Every row gives one point. The points of each table are mixes of a few directions, plus a little noise. How many directions does each table use, and how many do they share? Where both have some left over, give the other angles between the two spaces (their principal angles), to ten degrees, smallest first.

First:
[[  9   3   1]
 [  6   3  -2]
 [ 60  15  30]
 [ 26  13 -11]
 [-35 -14   1]
 [-17   2 -31]
 [-48 -22  12]]
Second:
[[-45  -9  10]
 [ 40   0 -38]
 [-39  -7   8]
 [ 25  12  23]
 [ 31  11  14]
 [ 23   5  -4]
 [-34 -12 -13]]
Directions: first 2, second 2, shared 1; angles 30

First:
[[-22 -13  38 -23]
 [-14 -23  -7  16]
 [  6  20 -25 -11]
 [  1  12   3 -18]
 [ 31   9  12  21]
 [ -4 -26  26  22]
 [ 26  19 -47  23]
 [-23   1   0 -30]]
Second, 6 rows:
[[  9 -17  -5 -11]
 [ -8  15   4  10]
 [ 34 -60 -18 -41]
 [-17  31  10  22]
 [ -7  13   4   9]
 [-10  17   5  12]]
Directions: first 3, second 1, shared 0; angles 80

First, 8 rows:
[[  0  15   0   1  30  -8]
 [-17 -24  -1   6 -21   1]
 [ 26  32   4 -20  16  10]
 [  1 -23  -5  18 -32  -6]
 [ -3   8   3 -10  10   6]
 [ -9  -6  -2  11   8 -10]
 [ -8 -25   1  -2 -39  12]
 [ 12  23   0  -3  27  -5]]
Second (6 x 6):
[[  8   7 -34  -6   7  16]
 [-14 -13  60  10 -11 -28]
 [ -3  -3  13   2  -2  -6]
 [  2   2 -11  -2   2   6]
 [  8   7 -34  -5   7  16]
 [ -1  -2   7   1  -1  -3]]
Directions: first 3, second 1, shared 0; angles 70

First:
[[  9  -5  -8   7   1  17  13   1]
 [  2  -9 -28   0  -8  -5   4 -13]
 [-19  -5  10 -24  19 -31 -15  -8]
 [  0  -6  43  16  44 -17 -12 -27]
 [  7   1  21  23  13  -9 -10 -20]
 [  9  18  14   6 -19  35  10  35]
 [ -2   3  12  18   5 -35 -25 -32]
 [-11  -4 -32 -54 -16  41  33  60]
 [  6   9 -32   7 -40   3   0   4]]
Second (9 x 8):
[[  7 -16 -13   7  14   4  11 -18]
 [ -1 -25 -25  -6  20 -13   7 -29]
 [  6  20  44  10   4  25   0  29]
 [ -7 -22 -48 -22  -3  -6  13 -10]
 [  7  21  25   8 -14  26   2  33]
 [-21 -27 -25 -40  28 -27   2 -17]
 [ 10  33  37  33 -26   1 -22  10]
 [ -1 -18 -19   1  15 -17  -1 -31]
 [  1  35  23   7 -38   9 -14  35]]
Directions: first 4, second 4, shared 4

First:
[[  6  -2  23  15   9   3  12  -3  10]
 [ 31 -29   0  42 -31  -5   0  18 -32]
 [ -5 -19  -3   6 -29  -3 -13  10 -10]
 [  6  10  24 -21  13   0   6   7  51]
 [ -6  22   1 -31  21   1   4  -3  33]
 [ -5 -19   4  20 -18   0  -7   2 -19]
 [-42  41 -28 -60  33   5  -8 -24  17]
 [ 20 -22  37  52   0   4  17   0 -12]
 [  8  40 -30 -45  32  -2   5  -6  17]
 [-12 -21 -27  21 -32  -2 -16   0 -55]]
Second:
[[ -2 -20  -7 -16 -43  -8 -23  26  15]
 [ 16  29 -60 -25  14  -5   0  -5 -32]
 [ 26   4  28  42  34   7  31 -14 -10]
 [  6 -18  39  27  -3   3   9   4  15]
 [ 19  26 -25   5  34   3  17 -16 -27]
 [-21 -10 -11 -28 -35  -5 -26  14  15]
 [-43 -11  35  -4  -3   7  -8 -10  24]]
Directions: first 4, second 3, shared 3

First:
[[-18  26 -40  -9   1  18  11  32   7  11   5]
 [ -3   3  -1  -7  -5  -8   2  -1   2  -5  -7]
 [-19  27 -44  -5   5  29  11  38   6  18  13]
 [ 17 -23  30  15   6  -3 -10 -22  -8  -2   5]
 [ 13 -18  18  19  11  14  -8 -10  -8   8  16]
 [  3  -5  13  -6  -7 -20  -2 -14   0 -12 -13]
 [ 13 -18  23  13   5   0  -8 -16  -6   0   6]
 [ -6   8   1 -20 -16 -31   4  -8   6 -18 -25]]
Second, 8 rows:
[[ 23  60  -3   1   4  50  26  50 -31  33  -6]
 [  1   6  -4 -12   1  -4   1   5   8   2  -6]
 [ -4  -3  -7 -23   1 -19  -4  -3  22  -4  -9]
 [ -1 -11   9  26  -3  10  -1  -9 -18  -3  12]
 [ -8 -16  -4 -14   0 -23  -8 -13  21 -10  -4]
 [ -5 -15   2   4  -1  -9  -6 -12   4  -8   3]
 [ -4 -22  11  31  -4   5  -5 -17 -18  -8  16]
 [ -2   0  -4 -12   1  -9  -2   0  11  -1  -5]]
Directions: first 2, second 2, shared 0; angles 40, 50

First:
[[ 20  28  -5  -4 -59  34  -1   4 -35  -8  14  11]
 [  6  -3  10  12  13 -30 -58  -3 -44   2  19  17]
 [-15 -19   1   1  38 -17  10  -1  31   5 -12 -10]
 [ -7   1  -7  -9  -7  22  47   3  38  -2 -16 -14]
 [  2   4  -2  -2 -12  10   8   1   1  -1  -1   0]
 [ -4 -13   7   8  31 -31 -33  -4 -12   5   6   6]
 [  0  -4   5   5  12 -16 -23  -2 -14   2   6   5]
 [ -6   4 -10 -12 -15  31  60   4  45  -4 -20 -17]
 [  3   2   1   2  -3  -3 -10   0 -10   0   5   4]]
Second (8 x 12):
[[ 11 -10  19 -39  -4  -5  -4   8 -21   3  26 -13]
 [ -2  33 -12  46  -3   9  -3 -24   5  14 -20  13]
 [-20   9  12  10   7   1   8  -9   8 -15 -15  12]
 [ 11 -15   1 -24  -4  -3  -6  16  -9   2  18 -11]
 [ -2   2  23 -25  -8   5 -12  19 -15  -7  18   3]
 [  1  15  -6  19   2   0  30 -45   4   4 -19  -5]
 [  5  -5 -54  35 -23  18  26  -5  27 -12 -31   3]
 [ -5 -27  17 -22  31 -24 -41  40   1   9  23  -4]]
Directions: first 2, second 5, shared 1; angles 40

First:
[[-10 -16 -16 -25   3  -7  -9  -3   3 -10   7  -2   1  -2]
 [  2   3   3   4  -1   1   2   1   0   2  -1   0   0   0]
 [ -4  -7  -7 -10   1  -3  -4  -1   1  -4   3  -1   0  -1]
 [  7  12  11  18  -2   5   7   2  -2   7  -5   2   0   1]
 [ -1  -2  -2  -3   0  -1  -1   0   0  -1   1   0   0   0]
 [ 13  22  22  33  -5   9  12   4  -3  13  -9   3  -1   3]
 [ -6 -10 -10 -16   2  -5  -6  -2   2  -6   4  -2   0  -1]
 [ 23  39  39  60  -8  17  22   7  -6  23 -17   6  -2   5]
 [-15 -25 -25 -39   5 -11 -14  -5   4 -15  11  -4   1  -3]
 [ -5  -8  -8 -12   2  -4  -5  -1   1  -5   4  -1   0  -1]
 [ -4  -6  -6  -9   1  -3  -4  -1   1  -4   3  -1   0  -1]]
Second, 8 rows:
[[ 14   5  15  30  -2   2  19  -7   8  15  -9 -25   3  11]
 [-26 -11   5  -3  -9  20  -4   1  21 -19   1  11   4   5]
 [  8  -3  -5  -1   4  -9   4  -4  -2   6   0 -14   0   1]
 [ -1   5  18  27  -7  14  14  -2  14   4  -8  -9   4  10]
 [ 14  13  -4  -4   5 -10  -6   6 -21   8   2  12  -5  -9]
 [-16 -20 -26 -42   6 -10 -19   0  -3 -16  12   9  -1  -8]
 [ -5   2   2  -1  -2   5  -3   3   1  -4   1   9   0  -1]
 [ 12   8  -6  -6   5 -11  -5   4 -17   7   2   6  -4  -7]]
Directions: first 1, second 3, shared 1

First, 8 rows:
[[ 32  -6  12  12  10   5  -7   6  10   9  35   1  31   9  -5  21  19  19]
 [ 18   0   8  11   0   2  -1  14   0  19  11   2   3   4   8  20   7  -1]
 [  9   6 -13  -7 -17  16  -8 -17   2  -6  17   2  -2  -5  -8 -21  13  20]
 [-26   2  -5  -7   1 -10   7  -1  -6  -9 -26  -1 -15  -3   2 -10 -16 -16]
 [ -8 -16  17   4  40 -22   2   5  13 -26   3  -5  47  13 -16  16  -4   2]
 [ -4  31  -5  17 -40  12   2  21 -25  32   1  11 -35  -3  13  -2   2 -30]
 [-36   1 -12 -17  -1  -9   7 -12  -5 -20 -35  -3 -22  -8   0 -25 -20 -14]
 [ 14 -15  -4 -15   6   4  -1 -14  12   2  -7  -6  -9  -6   8   1   0  19]]
Second (11 x 18):
[[  3  19  -6  24  18   5  14  25  20  17  -4   0  -3 -16  -1 -12   8   6]
 [ 13   2 -13  13  -7  -5   8  -9   0  24   4  11  -7 -14  11  -8  -4  -7]
 [ -8   2   8  -4   7   5  -3  11   3 -13  -4  -8   4   6  -7   3   5   5]
 [  8 -28   5   0  12  -3   8  -9  -1  -1  11  24  38  20 -11  -3 -14   7]
 [ -2   4   3   6  12   4   5  13   8  -1  -1  -1   6   1  -6  -3   3   6]
 [-14  13   2 -25 -30  -1 -23 -14 -18 -18  -9 -29 -39  -5  13  16   9 -14]
 [  6 -28   6  -2  13  -2   7  -7  -1  -3  10  23  39  21 -13  -2 -13   9]
 [-13  22   9  13  27  11   6  39  22 -10 -10 -16   1  -2 -14  -3  15  14]
 [ -5  15 -10 -26 -51  -7 -27 -34 -28  -4  -8 -27 -60 -19  30  16   7 -27]
 [  2 -18   9   6  24   2  10   9  10  -5   6  17  38  18 -18  -5  -7  14]
 [ 10  -4 -12  -3 -23  -8  -4 -25 -13  15   4   6 -15 -10  17   1  -7 -14]]
Directions: first 4, second 3, shared 0; angles 30, 70, 80

First, 11 rows:
[[-18   6  -2 -12 -35  -3 -19  -2 -13  12  27  28   8  -8 -23 -18 -10 -50
    2   2]
 [ 14   2  -5   8  22   2  17  -6  18  -2 -10 -18 -12  16   9   8   0  31
   -1  -5]
 [ -4  16 -10  -4 -11   1   2 -18  19  13  13   1  -5  12   6  -4   1 -15
    5   3]
 [-23   6  -6 -11 -35   1 -18  -7  -7   6  13  17   7 -16  10  -7   6 -46
    9  15]
 [  3 -28  -7  19  24   3  26   5  15 -15 -28 -22 -25   5  21  19  -9  36
   -5   6]
 [  0  13   7  -2  -2   1   7 -25  31  31  22  -8   6  25 -12   6  -7  -8
    8   4]
 [ 19  32   3  -5  19   3   6 -23  28  16   4 -22  10  22  14   7  20  25
    8  -6]
 [ 44  45  -9 -12  24  -6 -12  15 -28 -22   1   9   9   4 -17 -34  23  34
  -12 -48]
 [-15 -53   8  15  -1  -2   6  29 -24 -16 -15   9 -13 -19 -21   7 -31  -1
  -12   9]
 [  1  -3  -7   7  12   4  14  -8  20  -3 -16 -20 -11   6  30  16   8  20
    4   9]
 [-20 -37  27  -3 -18  -4 -29  41 -60 -19 -12  24  26 -49 -18   0  -2 -22
   -7  10]]
Second (11 x 20):
[[ 29  16 -24   8  28  -3  22   1  12 -11  -3  -7 -23  27  -8 -13  -6  38
  -12 -24]
 [ 36  45 -31 -11  16   1   0  -6  -1 -32  -8  -1 -25   1  27 -32  31  28
    0 -47]
 [-25 -31  -5  15  -6   1   9  10   0  -3 -19  -6  -4  -8  26  24  -8  -4
   -4  39]
 [-11 -37  16  12   1  -4   8  14  -5  11   5   5   2   5 -37  11 -35  -5
   -8  12]
 [-16 -16   3   5  -7   1  -1   5  -4   0 -11  -4   5 -10  17  15   2  -6
    1  24]
 [-20  13  10 -19 -32   5 -25 -15  -3   7   9   8  16 -25  25  -2  24 -41
   19   9]
 [ 35  40  -2  -6  28  -1   2  -7   8   0   0 -14  11  18   4  -6  26  38
    0 -22]
 [-22   0 -11 -13 -35   4 -18  -6  -9 -16  -3  15 -13 -35  36 -11  15 -41
   13   2]
 [ 25   6  -1   3  26  -1   6  11  -8 -15  -7  -5  -4   7 -12  -8   1  34
  -10 -23]
 [-32 -19   9   1 -30   0  -1 -13  14  31  23  10   4   6 -18   9 -25 -46
    7  28]
 [  1 -18  37   5  11  -3   0   8  -4  27  15  -1  27  13 -56  13 -25   5
   -5   3]]
Directions: first 5, second 5, shared 4; angles 30

First, 8 rows:
[[  9 -10  -2  20 -20 -18  18  33   7  -2 -12  14  16  26  -2 -13 -12  17
   18 -29  -4  11 -14 -60]
 [  3  -1   9   2  17   5   4 -20  -2  -9   8  -5   2 -10   9  -6   6 -13
   -6  13   3  -2  10  33]
 [  7   1  -8   4   6 -13   4  -3  11  -8   5   2   1  -4  -2  -5   7   0
   -3  -2  11   1  -1   2]
 [ 11   2 -13   6   4 -18   7   1  15 -10   3   4   2   0  -3  -9   7   3
   -2  -8  13   4  -4  -5]
 [ -4   1  12  -6   7  18  -3 -13 -11   2   1  -5  -3  -5   6   2  -1 -10
   -6  12  -8  -2  10  26]
 [  2  12  -4 -19   2  17  -5  -6   0   2  -2   3 -15   1  -3  -3   1  -3
  -14  -1  -7   3   8  23]
 [-17   0   2  -6   5   3 -20 -14 -10   9   8 -15  -4 -21  -2  25   5  -6
    0  24   5 -15   0  16]
 [-11  -4   3  -1 -21   6  -6  22 -10  15 -11   2   2  13  -5  11 -13  12
   12  -9 -14   0  -9 -36]]
Second, 8 rows:
[[ -4   2  13  -7   9  20  -4 -14 -13   0   2  -2  -2  -6   7   0  -2 -12
   -5  13  -9  -3  10  29]
 [  5  -3 -18   9 -12 -25   5  16  17   1  -2   2   1   8 -10   0   4  15
    6 -16  12   4 -13 -35]
 [  5  -3 -17   9 -12 -25   5  18  16   0  -3   3   3   8  -9   0   2  15
    7 -16  11   3 -13 -37]
 [ -3   2   7  -9   9  14  -3 -17  -5   2   2  -9  -9  -6   4   2   5 -10
  -10  12  -5  -2  12  34]
 [  0   1   0  -6   5   4  -1 -13   3   3   2 -10 -10  -3   0   2   8  -4
  -10   7   1   0   8  22]
 [  3  -3  -8   9  -9 -15   3  18   5  -3  -3  10   9   6  -4  -2  -6  10
   11 -13   5   2 -12 -36]
 [  1  -2  -2   7  -6  -8   1  14   0  -3  -2   9   9   4  -2  -2  -7   6
    9  -9   1   1  -9 -26]
 [ -7   4  24 -12  16  35  -6 -23 -23  -1   3  -3  -2 -11  13   0  -4 -20
   -9  21 -16  -5  17  49]]
Directions: first 4, second 2, shared 1; angles 40

First (8 x 32):
[[ -7 -16  23   3  -1   7   5 -18 -26  19 -18  -5 -17 -10  10  -3   5  24
  -10   8  -6  -5  -8 -34   7  22  -9  24   4  38 -35   0]
 [-21  10 -30  14  14 -11   5   2  -1  19   7  -9  -9  -7  -2   4   5  -8
    7  15  20 -19  24  -1  -8 -38  -2   0 -10   8   3   5]
 [ 22 -18  33   8 -32  13   7 -22 -29 -27  -7  -4   2  31 -16  14 -22  27
    2  -2 -18  38 -29   8   8  34  -9 -11   8   5 -16   2]
 [ 28  10   8  -5   6 -26  -7  23   3  11  15  11  -9  -2 -16 -37   8  -3
   14  -3   7 -19  24  36 -15   6  -4 -25  10 -33   7  -3]
 [-11  -4  -1  12 -17   5  17 -23  -6  -3 -13  -6   2   9   0  18  -5  -1
  -14  -2 -12  10 -17  -6  -1  12   2   6  -2  19  -9  -9]
 [ -2   9 -23 -30  44   8 -39  47  36  -9  25   7  13 -26  21 -12   6 -15
   22  -2  28 -11  26 -10  15 -52   7   2  -6 -32  36  23]
 [-27  22  -3  -2 -23  12  13 -22  -1  -6 -11   7  24  31 -14  43  16 -12
   -9  25 -29  11 -29  16 -15  38  30  26 -26  -8   8 -25]
 [ 18 -13  -6   0   9  -7  -1  13  24  -5   2  -1  -6 -25  17 -28 -13 -13
  -11 -38  10  -4   9  -8  10 -22 -14 -21  23   2   6   6]]
Second (10 x 32):
[[ 23 -45   2 -13  24  28 -25  20  26 -36   2 -13  -1 -41  49 -19 -40   8
   -7 -56  24  26  -3 -59  52 -55 -29 -13  33  24   4  40]
 [-23  46  -2  12 -24 -27  26 -20 -25  36  -2  12   1  41 -50  18  40  -8
    7  56 -24 -26   3  60 -53  55  29  13 -33 -25  -4 -40]
 [  3  -5   0  -1   2   3  -3   3   2  -3   0  -1   0  -4   5  -2  -4   1
   -1  -5   2   3   0  -6   5  -6  -3  -1   4   2   0   4]
 [  5 -10   0  -3   6   6  -6   5   6  -9   0  -3  -1  -9  11  -4 -10   2
   -2 -13   6   6  -1 -14  12 -12  -7  -3   8   5   1   9]
 [ -1   1  -1   1  -1  -1   0  -1  -1   1   0   0   0   1  -1   1   1   0
    0   1  -1  -1   0   2  -1   2   1   1  -1  -1   0  -1]
 [  3  -6   0  -1   3   4  -3   2   3  -5   1  -1   0  -6   7  -2  -5   1
   -1  -7   3   3  -1  -7   6  -7  -4  -2   4   3   1   5]
 [ -7  14   0   4  -8  -8   8  -6  -8  12  -1   4   0  13 -16   6  13  -2
    2  17  -8  -8   1  19 -17  17   9   4 -10  -8  -1 -12]
 [-12  24  -1   7 -13 -15  14 -10 -14  19  -1   7   1  22 -26   9  21  -4
    3  29 -13 -14   2  31 -27  29  16   8 -18 -13  -3 -21]
 [ 18 -36   1 -10  19  21 -20  15  21 -28   1 -10  -1 -33  39 -14 -31   6
   -5 -43  19  21  -2 -46  41 -43 -23 -10  25  19   3  31]
 [ -9  17  -1   5  -9 -10   9  -8 -10  13  -1   4   0  15 -18   7  14  -3
    3  20  -9 -10   1  22 -19  20  11   5 -12  -9  -2 -14]]
Directions: first 6, second 1, shared 1

First, 11 rows:
[[  4   2   4 -10 -11   7   2   0  15   3  -2   0   6  -9  17   4  -3  -1
    2  -8   5 -11   4   5   4  -3  -1  -5  -3   2   7 -13]
 [  2  29   3 -13   5 -16  10   4 -20   6 -22 -26  11  19 -16  15  18  20
  -17  12   4 -44  -6  -9  21   3  14  22  18   1  12  15]
 [  3 -22   3  -1 -16  19  -6  -3  32  -3  16  22  -2 -25  30  -7 -17 -17
   16 -18   1  23   8  13 -12  -6 -11 -22 -17   1  -3 -25]
 [  4  18   5 -16  -5  -5   7   2   1   6 -15 -15  11   4   4  12   9  10
   -8   1   6 -34   1  -1  15  -1   8   9   9   2  13   0]
 [ -8 -18  -9  25  18  -4  -9  -2 -17  -8  15  13 -17   7 -23 -15  -4  -7
    5   9 -11  42  -5  -5 -18   5  -7  -3  -5  -5 -19  14]
 [ -8  -4  -9  21  22 -12  -4   0 -29  -5   5   1 -13  17 -33  -9   5   2
   -4  15  -9  24  -8  -9  -9   7   0   8   4  -4 -14  23]
 [  2 -23   3  -1 -17  21  -7  -3  34  -2  17  23  -3 -26  32  -8 -18 -18
   17 -19   1  25   9  13 -13  -6 -11 -24 -19   1  -2 -26]
 [ -2  -3  -3   7   6  -2  -2   0  -7  -2   3   2  -4   3  -8  -3   0  -1
    1   4  -3   9  -2  -2  -5   2  -1   1   0  -1  -4   5]
 [  1  14   1  -5   4  -8   5   1 -11   2 -11 -12   5   9  -9   7   8   9
   -8   6   2 -19  -3  -4   9   1   6  10  10   1   5   8]
 [-12  -1 -14  30  35 -22  -4   1 -50  -7   4  -4 -18  31 -55 -12  11   7
   -8  27 -14  29 -13 -17 -11  11   3  17  10  -6 -20  39]
 [ 14   9  17 -39 -39  21   8   0  52   9 -10  -2  24 -31  60  16  -8  -3
    5 -27  16 -45  14  18  18 -12   1 -14  -7   7  26 -42]]
Second (8 x 32):
[[ 14 -24  18   1   7  14  39   0  35  25  17  29   0  -4  29 -13 -17   1
    4  -6  -2   1  33  -7 -10  34 -17   4  -3  30   5   7]
 [  1   6  -6  -7  -3   9   5   1  -8 -11 -14   5  -5  10  -1   6  -3   3
   -2   0   6  -3  -1   4   4  -4   5   7  -4   2  -2  -1]
 [ -4   0 -11 -27   2   0 -11   1  -6 -14 -21   0  -8  12   3   5   0  -8
    8   5   3  11   4  19   4  -8  10  -1  -5  -5  -4 -15]
 [-16 -16  10 -21  -8 -18 -25  -7  31  23  -6   2   7  -1  34  -5 -11 -25
   16  -3 -33   2  49  16  -1 -21  17  -1  11  -4  -2 -16]
 [ -6  31 -15  -2 -18  15  -5  -2 -31 -30 -32  -1  -5  20 -14  21  -1   9
  -11  -3   7 -20 -15   4  14 -30  20  18  -2  -9  -4   3]
 [ 21   5   0  31   8   9  21   5 -16  -9  33  -3  -4 -17 -32  -4  18  20
  -12  -2  27   3 -50 -20  -2  30 -21 -10 -11   4   3  17]
 [ -1  -6   3  33  26 -15   9   6 -10  15  23 -26  14 -14 -24 -14   6  13
   -8  13   7   9 -23 -27 -19  22 -34 -12  11  -3   8  16]
 [ -9   4   0  -7 -14 -13 -30  -5   4   0   2  -7   1  -5   4   3   7 -12
    6  -5 -15  -2   4  11   8 -24  19  -5   3 -15  -4 -10]]
Directions: first 2, second 5, shared 0; angles 40, 60

First (9 x 32):
[[ 10   5  -5 -15  23  -1  19  13  -4  -7  -3  -1  -1  17   3   1   3  -6
   14   5  -2 -12   6 -33  -2  -7  -3   3  -6   1  -3  -9]
 [  4   2  -2  -5   7  -2   6   5   0  -2  -1   0   0   6   2   0   1  -3
    4   2  -1  -4   2 -11  -1  -1   0   1  -1   1  -1  -4]
 [ 13   5  -4 -17  26  -2  21  15  -5  -7  -2   0  -1  19   3   2   4  -7
   16   7  -3 -14   7 -37  -1  -7  -3   4  -7   0  -4 -11]
 [ 12   6  -5 -16  25  -3  20  14  -5  -6  -2  -1  -1  18   3   2   3  -6
   14   6  -2 -13   6 -35  -2  -7  -2   4  -6  -1  -4 -10]
 [-17  -7   7  22 -36   2 -28 -20   7  10   2   1   2 -26  -4  -1  -4   9
  -20  -9   4  18  -9  49   2  10   4  -4   8   1   5  14]
 [-15  -7   6  22 -34   2 -27 -20   6  11   2   0   2 -24  -3  -2  -4   9
  -18  -8   3  18  -9  47   1   9   3  -4   9   0   5  14]
 [ -5  -2   2   7 -13   0  -9  -7   2   3   0   0   0  -8  -1  -1  -1   3
   -6  -2   1   6  -3  16   2   3   1  -2   3   0   2   4]
 [ 19   7  -7 -26  42  -3  34  24  -6 -12  -3  -1  -2  29   4   2   4 -11
   24   9  -4 -21  10 -56  -2 -12  -5   5 -10   0  -6 -17]
 [-19  -8   7  27 -42   2 -35 -24   7  12   3   1   3 -31  -4  -3  -4  10
  -24 -10   4  22 -12  60   3  12   4  -5  10   0   7  18]]
Second, 11 rows:
[[ 20 -13  -9  -6 -17  -3  -6   2 -13   1   6  -9  -5  -3  -2  -4   3   8
    8   3   1  13  -1   0   3  -6 -23  -2  -4   5 -15   8]
 [ 14 -17 -15  -5 -16  -5 -15  -3 -18  10  10 -15  -4  -5  -5   3  12   4
    2  13  -1   4   2  -2   0 -14 -17 -15  -1   5 -14   5]
 [-24  25   8   5  38  10  11   6   3  -8   8   8   2   7   5   6  14  -7
  -21   1  -5 -22  -5 -19  -5  -4  37   3  13  -7  31  -7]
 [-32  17  -1  11  29   1  -2  -6  -3  13   5   1   3   3  -3  12  21 -10
  -19  14 -11 -32   9  -8  -4  -6  36 -13   7  -8  32 -11]
 [ 26  -6   7  -7 -19   0  10   9   5 -14  -7   8  -4   2   4 -13 -21  11
   19 -18   7  29  -4   8   7  14 -28  21  -9   4 -19   9]
 [ 25 -14 -11 -14 -11   3  -8   7 -17  -8  17 -15  -7  -3   0  -2  10   8
   -1   6   6  14 -13 -14  -2 -18 -19  -5   5   7 -19  10]
 [-39  17  -2  12  32   1  -4  -8  -1  15   4   0   5   2  -3  15  24 -14
  -24  17 -12 -38   9  -9  -6  -9  44 -18   9  -8  35 -13]
 [ 17 -22  -6 -12 -15   2 -13  -3   1  -8   5 -18   1  -7   2   2  -7  -2
   -2   5  15  10 -19  -8  -8 -17 -14 -12   7   6 -29   5]
 [-24  16  12  17   5  -7  10  -7  17  13 -22  21   6   4  -2  -1 -13  -5
    8 -10 -11 -10  21  24   6  27  13  10 -12  -8  20 -10]
 [ -4   0  16   4 -10  -2   8  -6  27  -4 -24  13   8   0   3  -6 -32  -5
   13 -17   7   8   0  20   1  21  -2  13  -7  -2  -9  -5]
 [ 23  -3   3  -5 -17  -1   9   9  -3  -9  -3   7  -5   2   1 -12 -12  13
   18 -14   2  25   1   7   8  12 -27  18  -9   4 -12   9]]
Directions: first 1, second 4, shared 0; angles 60

First, 11 rows:
[[ 28  22  -8   1 -22   5 -21  15   8 -30 -15 -12  -9 -18 -11   2  16 -11
    7  -9  10 -17  13 -19   4 -22  -2   3  -1  16   6   2]
 [ -7  -6   2   0   6  -1   5  -4  -2   8   4   3   2   4   3  -1  -4   3
   -2   2  -2   4  -3   5  -1   6   0  -1   0  -4  -2   0]
 [-56 -43  16  -2  45  -9  42 -30 -16  60  30  24  18  35  21  -4 -31  21
  -13  19 -19  34 -26  37  -7  45   4  -6   1 -32 -12  -4]
 [-48 -37  13  -1  38  -8  36 -25 -14  51  25  20  15  30  18  -3 -26  18
  -11  16 -16  29 -22  32  -6  38   3  -5   1 -27 -11  -3]
 [ -2  -2   1   0   2   0   2  -1  -1   2   1   1   1   1   1   0  -1   1
   -1   1  -1   1  -1   2   0   2   0   0   0  -1  -1   0]
 [  6   4  -2   0  -5   1  -4   3   2  -6  -3  -2  -2  -4  -2   0   3  -2
    1  -2   2  -3   3  -4   1  -4   0   1   0   3   1   0]
 [ 24  18  -7   1 -19   4 -18  13   7 -25 -12 -10  -7 -15  -9   2  13  -9
    5  -8   8 -14  11 -16   3 -19  -2   2   0  13   5   2]
 [ 22  17  -6   1 -17   4 -16  12   6 -23 -11  -9  -7 -14  -8   1  12  -8
    5  -7   7 -13  10 -14   3 -17  -1   2   0  12   5   1]
 [ 21  16  -6   1 -17   3 -16  11   6 -22 -11  -9  -7 -13  -8   1  11  -8
    5  -7   7 -13  10 -14   3 -17  -1   2   0  12   5   1]
 [ -8  -6   2   0   6  -1   6  -4  -2   8   4   3   3   5   3   0  -4   3
   -2   3  -3   5  -4   5  -1   6   1  -1   0  -4  -2   0]
 [ 21  16  -6   1 -17   4 -16  11   6 -23 -11  -9  -7 -13  -8   1  12  -8
    5  -7   7 -13  10 -14   3 -17  -1   2   0  12   5   1]]
Second, 8 rows:
[[  8  12 -30   1  11  21  15  34  -4  15 -39  -6 -10 -13   7   1   8 -16
    7   0  17  20 -10 -15  -2   4  25 -25  13  20  -6 -15]
 [  7  -1  11  -3 -28 -23  -7   8  -1 -19  13   4  11  -2  -8  -4  -3  -7
    3   1   0 -23   7  -4   6 -13 -15   0  -6  10   8  12]
 [  1  -4  20   3 -12  -7  -8 -16   7 -12  18   4   0   4  -4   1  -2   8
   -1   5  -3 -14   7   3  -4   0 -12  14  -7 -10   5   8]
 [-23  -8  -7 -13  23 -16  -2 -17 -17  12  16  -2  17  15   2  -6 -12   7
  -12 -15 -23   9  -1  22  16 -10  -6   2  -3 -11  -6   2]
 [  7   9 -23   3  11  20  12  24   0  13 -32  -5 -11  -9   5   2   7 -10
    5   1  15  17  -9 -13  -4   6  21 -18  11  14  -5 -13]
 [ -6  -6   9  -8 -13 -28  -8  -5  -9 -11  22   4  17   6  -6  -7  -9   0
   -3  -6 -13 -16   6   9  12 -15 -19   4  -8   1   5  12]
 [  0   1   7  20  36  55   6 -33  24  20 -16  -4 -35   1  12  17  15  25
   -2  12  11  32  -7   1 -31  39  23  19   6 -32  -9 -19]
 [  5  -1  15  -2 -28 -24  -9   3   0 -19  18   5  11  -1  -8  -4  -5  -4
    2   2  -3 -24   8  -2   6 -13 -17   4  -7   7   8  13]]
Directions: first 1, second 3, shared 0; angles 40
